Every row gives one point. A path goes straight from each point to the next, and from the last back to the first. The post is the endless flat space through its rows: a point in 2 columns, a line in 3, a plane in 4, and so on, so that a path can go around it. How many times does the path go around the post? Going back the other way cancels.

Post (2 x 3)
15	-9	-1
-37	14	22
Path (16 x 3)
-44	40	-4
-17	-10	-4
-45	-6	29
18	-13	34
26	1	13
11	43	4
-3	2	-37
-53	-19	-11
-57	-1	36
40	-22	2
-24	-19	38
-57	-18	11
-46	-11	-22
-32	-4	8
-60	-4	13
-8	-1	-7
Times around: 1

Post (10 x 11)
6	6	5	-22	-22	8	14	-21	-2	-14	39
15	16	0	-17	-48	31	-18	6	0	24	-35
-18	-20	-4	5	48	-18	-1	-3	-14	18	36
5	-28	47	31	15	-8	6	11	-33	13	-28
-9	17	-25	-1	-3	-13	48	-7	-27	-47	16
-39	-14	31	25	45	2	21	-7	-14	0	3
0	14	-21	-1	-58	4	28	6	14	9	15
-16	5	22	30	51	-21	-13	-11	0	-7	25
-5	-15	26	32	55	11	-1	20	-12	3	36
30	8	27	26	-32	47	-18	-15	-17	54	-26
Path (27 x 11)
-5	3	-3	23	31	-6	55	13	-34	-28	36
-5	-9	34	-18	-6	2	-1	11	-23	48	-9
25	-3	14	21	-18	22	21	36	4	20	18
6	17	35	60	27	5	7	-22	9	-6	-24
4	-34	-1	11	31	4	-9	14	5	19	25
-27	-19	-3	34	-13	-4	47	3	-5	13	15
-37	6	10	13	26	51	39	-4	-6	-17	-5
-1	9	-10	12	30	34	27	21	-21	-4	-19
10	26	42	-1	38	-3	-4	-10	1	-8	-11
46	8	7	5	1	9	2	11	-5	-11	35
-6	-20	-8	36	9	-19	14	-11	6	27	-1
-28	-8	-17	21	10	8	-4	7	-16	11	-28
-4	3	-4	-14	9	12	-48	26	-18	12	9
-8	4	10	-12	5	-23	-3	-10	-15	1	60
-33	-8	4	30	20	25	18	3	-40	3	10
-41	32	2	45	-4	16	22	-29	-2	-12	-21
-10	-4	15	17	-17	29	31	-29	14	-3	3
-31	7	-15	-10	1	-10	23	-3	16	-2	-3
31	-12	16	25	32	-19	15	11	-42	-2	15
-4	6	21	19	24	-2	-7	2	-22	18	8
-20	-3	4	18	-6	3	-3	39	-36	14	-6
-25	-26	2	15	-1	9	21	-22	-26	-13	32
-33	-1	20	28	9	36	16	-6	0	1	19
-28	-13	10	-23	11	-9	-5	-35	-48	8	11
-2	-3	26	18	15	4	13	9	-24	20	24
-8	40	20	33	22	-37	3	-10	5	19	-26
15	4	13	1	-22	-25	30	-50	-11	-4	31
Times around: 0

Post (17 x 18)
11	0	-20	-1	11	-38	-3	11	22	17	-6	19	-28	7	6	12	-1	-51
9	-13	11	-6	-11	-23	2	12	6	-13	26	39	1	1	29	5	13	26
20	-7	-20	-2	-3	22	28	8	19	36	-11	-1	-31	6	-24	16	0	21
2	19	-15	-5	8	9	5	-30	20	-20	-30	0	9	26	23	3	-9	16
13	40	1	-18	-23	1	-16	23	55	2	-15	17	25	7	11	1	-14	-10
2	-4	3	-34	18	-4	26	31	-8	-10	7	-20	-8	-6	4	8	-17	-28
-8	10	-24	-8	12	-27	-34	10	-11	24	-4	9	10	9	-22	10	-25	-20
-17	7	1	32	14	0	25	-55	3	-11	8	-1	36	-18	34	-7	-5	-30
-15	9	-28	23	6	15	-17	-2	0	-25	6	12	-17	-8	-15	3	-8	22
-14	8	-16	4	-3	12	-34	-31	-17	-30	-31	-2	3	-16	-11	4	12	-14
-2	19	-16	-3	30	27	-31	11	-3	31	1	31	-12	-35	5	22	-2	-7
-9	37	-17	-8	-23	-28	-26	-21	-6	21	-9	47	-34	-9	7	-24	-40	17
9	5	-2	0	32	-1	7	-17	0	6	-47	39	-24	-18	-28	1	-16	27
15	16	-18	17	5	-7	-15	4	9	25	-16	23	1	2	25	-24	-3	-9
-8	2	60	9	3	3	9	3	-13	-9	-1	10	-17	-1	13	25	-21	43
-19	31	-26	3	-20	8	7	17	-15	32	41	31	25	56	-9	-27	-21	-39
-25	1	34	-7	17	3	-4	-43	29	-22	-5	-6	45	32	12	-34	-5	-14
Path (11 x 18)
-6	26	-10	21	5	31	12	-1	-18	-5	-16	2	1	-1	-37	-3	-3	17
-19	27	-11	-9	-17	-17	-8	9	-4	9	7	-6	-22	19	12	10	-29	-10
-12	8	-21	-15	-11	-11	-11	-20	8	-15	0	37	14	2	34	-14	-20	5
22	20	-20	11	6	18	-2	27	-36	20	-24	22	-19	-5	29	-10	-7	-45
34	31	-19	12	17	-16	7	-13	30	5	-53	42	5	38	3	-4	-16	20
-3	47	39	7	19	-6	-13	4	41	16	-30	44	7	25	-7	-5	-22	-18
-14	-5	-21	4	3	0	32	-9	-6	-1	2	8	-17	9	16	-32	25	-31
-34	10	9	8	45	1	-26	-13	-18	-11	-22	-12	-15	10	1	6	-20	6
-18	-27	6	13	4	-33	-22	-12	20	-45	7	48	-9	15	26	13	8	-1
11	-31	3	-22	23	7	-1	-18	-24	-9	-5	-4	-4	-16	-3	14	-5	10
43	8	-21	-37	20	-8	-24	-28	26	7	-23	24	-7	-2	24	-24	5	26
Times around: 2

Post (17 x 18)
-1	-4	6	21	4	22	21	3	21	23	-5	21	27	-4	-2	-9	43	4
1	-17	26	-6	-22	-17	-36	-7	9	10	34	-17	-4	14	-41	-7	8	-7
21	-17	4	-12	-2	25	0	6	53	-5	-11	14	5	-2	36	-9	5	-13
-10	-3	3	49	27	-1	-8	-20	45	10	30	-19	35	-40	15	-2	17	8
-16	-22	-19	15	20	-18	-11	14	4	0	-18	6	31	-19	-15	43	24	-27
26	7	26	-1	6	42	21	-21	19	-17	-14	22	-14	-23	-32	-15	-14	26
8	5	22	8	-1	14	-1	-9	-14	35	3	-4	10	4	10	-28	-54	-12
-9	-7	0	26	-23	41	-28	4	31	-7	35	19	41	-21	17	29	5	6
31	3	-25	7	-15	-9	-28	12	6	-27	5	37	-25	-11	-35	17	5	49
-20	0	-47	6	11	-6	-10	-28	-16	14	-10	-4	1	26	-50	2	32	-18
-2	-17	1	-8	-20	5	-11	19	34	30	18	-29	11	-17	-6	33	11	11
28	28	13	-42	32	-17	36	-7	-4	15	12	-15	-4	7	11	-19	-8	-17
-24	-34	16	20	33	5	-33	-12	16	13	31	24	8	-16	-7	28	-11	39
2	-11	0	-7	-38	-24	20	-3	3	-11	-5	-13	-13	3	-11	0	-45	36
-13	25	-31	-17	-8	-14	30	13	48	22	2	-5	35	-7	-30	-19	36	3
-10	-4	16	25	23	37	22	17	-2	0	-10	-5	12	8	-32	-25	-5	7
3	27	32	-6	-11	-17	-36	-4	4	3	-13	-47	38	-5	7	12	4	15
Path (32 x 18)
-15	14	2	-2	-18	-24	9	-26	19	-5	32	27	-6	-12	-17	19	8	-8
-30	16	5	36	-5	20	-23	-21	-14	0	-28	-15	30	21	0	-13	20	33
16	2	-8	-15	-40	-9	-58	22	32	-31	15	-44	30	-40	-7	28	30	0
-21	-37	-17	13	-2	-22	20	2	-2	-8	15	-7	10	22	-36	7	46	27
11	-25	15	-11	-20	-5	14	-49	-6	11	-5	-20	-4	-6	16	8	-14	-3
-3	-26	24	-9	51	-2	27	-10	26	15	36	-2	8	-24	-46	11	25	10
10	-27	-7	2	8	10	31	-16	60	5	22	31	2	18	26	-11	-29	46
11	-2	16	35	-19	5	-9	5	42	6	-6	-22	-2	-22	-12	17	-20	37
-9	40	0	-34	21	4	-9	5	17	21	27	4	11	-17	15	30	37	-18
-27	13	-20	8	13	-3	37	-17	22	2	10	10	10	-31	-13	-4	15	29
3	-5	4	-13	10	-33	-9	4	40	1	49	-11	32	-11	16	-11	15	-31
7	-27	10	10	20	25	1	2	14	-15	2	34	36	-19	-33	13	-6	35
28	8	19	-9	0	-17	-43	6	33	13	22	-46	36	-10	23	29	-44	11
29	8	8	27	-11	-3	-21	-38	-2	-3	-14	10	-14	-8	-26	19	17	44
12	27	-14	20	31	2	-12	15	21	9	-19	-19	13	2	-18	-31	23	-18
-24	-1	29	-14	14	-22	-27	23	5	6	3	19	19	-8	-5	23	28	-26
-5	-16	1	-21	10	1	9	7	-20	7	-16	20	-25	10	-11	4	-18	-1
-13	-2	13	-18	18	15	15	2	28	27	-6	12	-10	-4	26	0	-1	-7
12	0	-22	33	8	-9	-7	11	-22	15	22	18	-14	-14	-25	-15	33	4
24	1	0	-1	18	-5	-3	-12	-16	-7	6	-27	2	-17	21	43	30	3
26	-15	0	-21	24	9	31	-1	18	20	38	10	17	-1	1	-25	-8	4
2	-13	8	-8	15	-3	49	-50	38	7	18	0	11	0	-5	10	6	22
13	2	26	23	21	-4	-10	-9	-14	6	28	-1	-6	-27	-5	49	-36	28
5	11	2	-10	7	-1	12	57	26	-11	22	-19	10	3	23	15	13	-9
-28	-3	9	8	15	23	20	-6	-7	8	-3	28	8	-7	-11	18	-18	-3
-2	1	-2	-11	-26	18	4	-21	31	5	9	-16	10	-11	5	22	-7	-10
-23	22	18	-2	16	-2	1	-7	34	2	13	53	0	-6	-34	-14	18	36
-1	-8	-29	23	-29	-18	-20	43	57	13	14	24	19	-5	10	-33	20	7
-4	-18	15	23	30	20	-19	12	-10	31	-9	19	28	-22	-23	-16	55	-14
33	-9	34	-10	-19	-19	-3	-24	11	3	6	30	8	14	1	-36	24	-17
-4	0	-16	-21	20	-6	39	-9	26	13	1	-11	24	23	-26	-21	-20	-10
-27	-16	28	-8	-16	33	-12	-36	44	10	-32	12	28	4	-20	33	1	11
Times around: 4

Post (17 x 18)
1	-10	-25	5	-31	-16	28	7	9	8	-16	17	-6	30	-9	8	21	-17
-3	-13	18	-1	17	-9	-16	3	-36	-11	-4	16	-26	-7	-12	-9	-10	-14
-19	-14	-5	4	-27	-19	-26	0	13	21	23	25	-4	-10	-23	-19	16	3
12	-16	-3	9	-16	18	20	7	2	-14	13	5	-37	13	-12	26	-19	5
-1	-13	-13	-1	-35	-28	9	28	9	-11	12	-2	31	17	-15	0	18	-10
19	6	22	-3	37	6	10	41	15	-13	12	-6	-37	-27	-13	21	-9	12
-15	-17	-20	16	-15	-6	-22	25	-1	27	-3	12	-22	8	-10	18	-26	6
-12	6	17	-19	-37	27	7	-23	-14	11	3	-27	-3	-5	-10	-1	-18	-6
-13	-4	5	51	-10	7	11	-9	9	10	12	-3	-22	-2	-17	38	-7	-27
-20	-21	16	-4	12	4	-24	22	-22	-1	7	30	-10	7	14	-13	9	-60
-2	6	-5	-25	7	-23	-21	6	-1	-4	37	-2	14	16	-39	-5	26	-3
-2	-9	-25	-9	-7	-29	-18	9	8	-13	-17	-9	6	34	1	-39	7	-17
2	7	-4	36	16	-15	32	9	37	0	35	19	13	-3	-53	18	-8	-1
26	-9	4	9	16	-14	-12	29	30	-19	-23	2	15	23	-22	10	20	-18
-6	-23	57	-11	22	-6	6	34	-4	6	3	-9	-13	26	-12	13	21	19
6	-14	13	-11	24	-27	9	3	25	-9	11	9	8	21	-6	31	14	15
13	-7	-22	24	4	32	19	1	0	-4	-4	-3	-16	-12	-3	14	3	17
Path (16 x 18)
8	-37	5	14	13	-2	1	10	18	-23	27	-6	11	-1	-22	-1	3	18
10	-17	26	25	37	-15	4	41	-2	3	-7	-10	-18	-6	-10	11	-6	9
-11	5	25	-3	-15	-25	11	13	23	15	11	14	-17	19	-15	25	-19	-34
6	-5	0	19	20	-28	13	8	19	-31	-8	28	-13	32	-7	0	-11	-23
-22	-6	-17	-4	-6	-4	7	26	3	-9	8	29	-8	-13	-16	-2	-19	-13
10	0	6	-23	-1	2	-12	16	30	-3	17	-21	8	-15	-30	12	-8	-25
13	-11	-10	-5	16	-36	-8	25	36	-11	29	-15	3	0	-26	3	-6	-30
10	-9	8	14	29	7	-9	13	2	6	28	2	21	-15	9	4	3	-23
13	2	-9	-18	8	6	3	7	-11	-5	10	11	4	12	-19	-14	15	32
-5	11	-12	-21	-5	3	25	6	5	-21	5	4	-22	6	1	40	2	-29
2	-10	21	-5	-4	-3	5	-1	40	-11	-11	-22	-34	-9	-24	-5	1	-4
15	-9	-12	0	18	-1	3	5	3	4	10	24	0	2	-19	6	9	-22
11	-26	18	6	10	-1	22	-3	23	16	7	4	-2	-8	-6	12	46	9
6	-5	-7	17	6	-30	-17	-4	27	1	-5	1	5	12	1	-3	27	-9
0	15	0	-37	-35	34	25	-16	17	13	13	6	18	18	-9	10	-27	13
-38	-15	2	11	-25	15	4	-5	17	8	-11	26	-2	24	-2	25	-12	-36
Times around: 3

Post (17 x 18)
11	25	8	3	-27	9	2	34	41	8	-51	7	-33	-18	-7	7	32	-7
32	21	5	-15	27	-8	-6	26	19	8	-7	13	8	-28	6	22	14	10
-53	-7	2	8	-16	35	-23	-25	-25	-30	-21	-15	-7	1	-12	-2	26	-11
7	1	-8	-7	36	-8	20	20	-13	16	11	-17	23	29	29	-8	27	-1
15	-14	29	-22	17	-13	-56	25	19	29	0	-15	3	-11	-7	9	23	6
15	32	-11	-4	-21	-2	-12	35	-6	7	4	-27	-1	40	27	-3	6	29
-18	3	-39	-5	-3	-22	-16	4	14	8	7	-18	29	14	9	-28	-12	19
27	12	-11	20	15	-25	-16	35	-5	19	-15	-32	-15	-1	-4	8	-14	46
-12	7	22	-13	32	13	-41	-25	-8	18	8	-19	-5	9	10	10	4	-14
-15	1	-17	-17	-11	-9	-5	14	0	33	6	-36	33	11	-13	29	-10	-7
-25	17	6	23	-29	43	-18	-16	-3	-11	-19	-43	-7	-25	-11	-24	0	16
14	30	-1	15	-4	-5	19	41	-9	16	-2	9	23	32	-13	-23	-3	-10
6	-30	-9	16	-4	31	3	43	23	17	-8	23	-8	-5	-7	-7	-20	-49
7	-52	-13	-10	14	-2	22	33	32	-21	6	5	-14	9	-19	-8	-10	-43
19	-17	-3	16	4	-23	8	17	19	0	23	16	-15	-14	3	-11	22	13
-43	23	-11	12	13	21	-6	11	-9	-27	24	-24	-14	-6	1	-27	11	15
-44	2	32	-28	-14	21	14	-12	10	33	-14	-27	11	-14	9	-18	-15	36
Path (21 x 18)
-6	-14	8	9	5	7	1	9	-18	3	11	2	7	8	-6	27	28	-3
-2	11	-5	0	4	-2	-5	7	36	22	27	24	-25	-36	-9	20	6	21
-46	-20	30	-17	-14	5	-34	10	-13	1	1	-22	16	15	-44	1	47	3
10	-12	-4	13	46	-58	-2	28	-1	7	43	-60	23	19	-10	-13	14	30
-13	9	8	-10	-16	-29	-15	-32	-17	8	-8	-26	38	24	-31	33	-38	-15
-11	-11	6	28	36	-15	-28	-1	-10	-2	28	-6	13	-5	17	-25	-1	20
-27	-3	35	9	27	-16	12	-4	15	25	-12	23	26	-1	8	-28	25	24
-13	18	18	16	-10	4	-7	2	3	2	-33	-28	-7	2	-25	23	15	-12
-12	-11	22	-19	-7	12	-6	19	8	23	13	-30	6	-33	21	-5	-20	11
-3	20	-10	-33	-53	18	-17	2	41	21	37	-20	-13	-11	21	12	-18	-19
-2	-17	-24	-9	4	15	-2	5	4	-17	4	-29	2	-3	-4	-4	-7	-6
-11	-33	12	-20	11	-12	-36	15	-2	-5	35	-18	8	-8	-5	-4	34	35
7	30	35	13	24	20	-18	5	-16	56	9	-25	4	21	-5	21	-20	26
-13	-26	-20	-2	32	-20	-19	16	-16	41	-17	-43	2	4	-16	22	20	22
24	-37	21	4	-7	-35	22	3	17	28	15	3	-14	-16	-21	-20	-4	12
-18	35	-23	-12	-11	5	1	18	37	16	-1	20	-31	-29	52	27	-6	-6
21	-37	6	-1	3	-10	7	28	15	36	4	21	16	-6	36	9	-3	-14
-3	-1	-5	-10	-4	45	-7	28	11	-11	-12	-36	-3	-30	-13	-6	2	-38
-2	26	-26	-1	-12	-11	2	9	1	9	19	-35	20	-5	16	-33	11	26
12	-6	18	20	-29	6	10	27	33	22	42	21	3	-22	8	-11	-15	-42
-21	18	-2	-30	39	-5	27	6	44	-9	-18	-5	1	15	-20	16	-55	-39
Times around: 0

Post (17 x 18)
7	13	-32	21	21	-3	21	22	26	22	-2	14	32	10	19	13	-3	-27
-9	7	17	-6	31	-11	11	-9	-22	25	-13	6	-4	-3	15	-20	-12	15
-14	-42	-3	23	7	-5	-9	-10	1	28	-1	-11	-10	-1	-18	0	33	9
22	-19	8	16	-6	27	57	-12	-12	0	13	-6	5	-1	-5	0	-12	-28
-22	-4	18	3	20	-2	-28	15	18	10	3	-14	9	0	-7	19	17	-9
-2	-31	-8	3	-14	22	-19	4	-13	28	-8	-7	7	-6	-10	-22	19	-23
7	20	16	0	-2	-15	-11	16	0	4	1	-29	-4	11	-5	3	24	15
-11	-3	28	-6	2	-31	-2	0	12	26	-1	8	-6	3	18	10	-7	3
-2	-2	-11	17	-6	5	3	-3	-15	36	10	-18	4	-25	-15	15	19	8
-3	0	3	14	-6	-3	-15	13	16	-12	14	19	9	1	3	6	10	5
3	10	0	-18	2	-15	6	-10	-2	-9	-3	-25	-2	9	16	13	11	10
1	-4	-1	13	4	-10	27	-20	2	0	-2	-2	-6	-17	-3	-24	-11	-3
6	-6	12	8	-33	-1	27	-11	4	-13	-18	-10	1	4	20	23	-52	14
2	-4	-13	-18	-32	9	7	-1	-19	-14	-26	34	7	13	-23	-17	-22	-19
1	-12	-1	-2	-1	-9	2	13	7	-2	17	-28	8	8	-7	13	3	12
-33	30	-7	-20	5	9	-8	-19	-24	7	6	-26	5	42	-11	-36	25	-2
-24	15	-19	-8	-8	-1	-9	10	-15	-14	9	-13	-20	32	-3	-14	12	-18
Path (22 x 18)
0	-13	14	7	4	-20	24	13	-7	6	13	-16	-36	29	7	11	26	18
-16	15	3	-11	27	-5	12	6	-24	27	9	3	16	4	24	24	6	16
-8	4	6	14	0	-1	-5	-2	-19	7	1	-15	-13	15	7	10	14	1
-3	13	10	20	-25	14	0	-30	4	9	6	18	3	3	11	-3	-30	-13
-20	-24	9	21	4	16	-22	-8	37	12	-25	-24	6	13	-6	-6	13	-31
-20	-17	1	8	-20	14	12	-12	4	6	17	-1	-1	13	26	24	7	10
-60	-25	-27	26	-16	21	-24	1	-1	10	-12	-38	-10	14	4	6	8	-16
-4	22	6	-14	14	-36	19	-17	-19	7	-17	10	14	16	-1	-37	9	-10
9	-2	-30	12	11	-15	7	3	-3	19	-6	-38	3	-13	-2	17	-15	6
-4	-29	30	7	13	19	3	-9	-3	11	11	-14	15	9	-12	-32	-16	16
-12	8	-7	2	-7	-13	8	1	-13	-15	9	-3	-5	14	23	32	-27	-5
-36	1	1	32	7	6	-5	-15	-2	36	6	-7	21	17	-13	-3	27	21
3	-32	3	-4	-2	-5	20	8	14	-1	-1	10	0	9	21	-11	14	0
-2	-10	25	8	12	-1	32	-7	-3	0	7	-1	-24	-10	12	20	-20	-6
17	-1	0	8	25	25	3	-1	5	-4	25	-1	16	23	9	9	5	-11
12	2	16	-8	3	-4	-27	-15	-1	23	1	-43	23	9	0	8	28	5
-42	-24	8	25	-9	-21	3	-6	-17	-4	4	14	-39	6	-13	-7	5	-37
1	-25	21	22	18	-11	6	0	0	15	-9	19	-2	-2	-14	-10	-6	-13
23	16	11	11	-13	-25	-14	19	-4	0	-17	-28	16	-35	0	19	-22	10
2	12	-2	-3	5	-21	4	24	-12	6	-6	8	-4	19	21	-16	0	7
-12	-3	20	-4	-10	5	-1	-2	4	8	-10	21	-10	-8	12	3	7	9
47	-11	-3	-4	-20	-15	19	10	0	-4	3	-22	-26	14	22	18	31	10
Times around: 0

Post (17 x 18)
5	-6	-20	-4	-33	7	-5	-15	3	14	-5	2	-1	-3	-9	7	-16	15
1	4	14	10	-10	11	-20	-32	5	-4	10	-20	5	-29	0	10	16	1
1	-7	20	3	28	3	22	13	-1	3	-1	-24	-17	-6	-2	-9	-7	14
25	5	12	7	6	9	22	17	-12	-16	5	-1	17	-1	1	21	-14	42
20	-14	-5	-17	-7	23	19	1	-6	0	-10	3	1	9	7	-19	-2	0
2	10	-3	8	9	-15	2	21	16	29	10	-1	18	37	1	-2	-1	-2
25	5	-6	-16	-13	6	-5	6	20	21	-14	21	-3	8	-2	3	12	-4
-5	-12	1	20	-2	20	12	-6	-16	12	-18	4	3	-19	-17	5	-4	16
34	8	-24	-1	-17	18	-1	-1	15	-22	-7	-28	-1	-6	0	19	4	-4
1	0	6	4	9	9	-30	3	1	-12	-3	-18	12	-13	8	-12	12	-4
19	14	-7	-18	-7	7	21	26	-2	28	0	8	-14	3	3	1	-1	-15
5	-2	-10	-14	10	25	15	-12	7	12	-5	8	0	13	5	2	-19	9
13	-4	-13	31	-4	8	-13	8	29	14	17	7	-5	-6	18	-3	-14	7
10	10	1	-2	-4	26	-10	0	11	17	0	6	-23	-8	34	-8	19	9
4	13	18	-20	-5	17	-13	-5	30	-18	8	-31	9	19	-17	10	-10	-7
7	-3	4	13	-17	-8	-16	-7	5	-2	-8	-6	25	18	21	12	-6	-7
-6	-7	3	-38	-12	9	-3	-3	-8	12	1	19	-15	10	-8	11	24	-14
Path (31 x 18)
20	16	-10	50	2	-21	4	10	19	23	37	-24	2	14	3	9	-14	-1
10	17	11	17	26	13	-10	22	5	-34	4	-2	45	8	-17	18	-3	19
-13	16	-3	-7	-5	29	-17	19	3	4	-11	10	4	16	28	-10	7	10
8	-6	-7	-10	-6	16	3	29	-6	-18	19	-7	26	11	9	-7	-24	18
4	-5	5	13	-14	25	-39	2	12	3	16	-6	-8	-19	16	-7	-2	19
-12	-14	2	27	16	3	-18	-11	-27	16	-15	14	-10	-19	21	7	13	40
-2	-5	-6	-1	10	-5	12	9	-17	0	-3	11	3	17	-5	5	-18	4
39	10	-9	12	-21	-4	7	-22	35	16	-18	11	0	-14	13	7	23	13
4	7	-10	-36	7	-10	29	36	8	9	-9	-20	-9	23	9	9	1	-29
18	-29	-1	15	10	-1	7	0	8	20	-4	13	24	13	13	-6	-8	-5
13	-6	-20	-7	-15	8	-4	-23	-3	23	-11	-9	-11	13	9	9	6	-2
41	23	12	33	-31	19	3	-7	24	22	0	0	0	-13	8	7	-3	23
-2	4	6	24	-13	-17	-19	13	-7	-5	13	8	10	-17	-18	13	4	20
14	13	4	-6	11	1	43	-9	7	19	-6	-4	-2	2	1	18	4	24
24	-18	17	-18	-4	39	-4	4	27	-39	7	-14	23	-4	0	2	-15	-21
-26	7	-21	-14	-9	26	-37	-9	14	33	-17	-18	-41	8	32	17	22	-10
48	-13	5	-9	-23	20	14	-6	-11	23	-13	38	-12	-13	7	1	-4	25
39	-26	-15	15	9	-25	6	-5	-1	-10	10	14	-19	0	41	-7	36	17
21	22	6	-31	-29	-23	-2	5	36	8	-28	-7	11	32	-4	1	-14	9
6	-21	-25	-18	-25	9	-16	17	9	-41	0	14	15	2	-19	22	-11	0
9	-9	10	13	0	14	0	13	9	20	-13	0	4	-8	8	-8	-12	7
8	-4	12	-10	5	14	-2	21	6	14	8	-10	2	16	9	-17	-34	4
23	-9	27	8	-18	1	-16	2	2	10	-36	-5	-24	-8	49	6	26	7
12	-7	1	5	-3	15	-9	39	-16	10	-14	20	6	-27	2	11	8	27
13	6	21	-46	-1	8	60	-33	0	16	-12	2	18	29	-10	16	6	-19
13	5	0	3	-6	-36	-9	-6	21	17	-26	-2	8	15	-2	8	12	-16
25	19	6	22	-22	15	25	-13	1	9	-24	5	-15	-15	7	45	3	16
-5	0	-16	-2	-13	12	-19	8	4	-18	10	-1	-2	-11	-1	-3	-15	3
-5	15	7	3	-17	18	24	2	18	20	-3	-8	-2	30	-3	23	-1	17
-6	-10	-44	-14	-1	42	-11	6	0	8	-10	3	10	-5	-10	-3	-35	-24
5	0	-7	-2	7	29	-24	-11	19	34	25	3	-1	-13	-12	-37	-5	28
Times around: 4
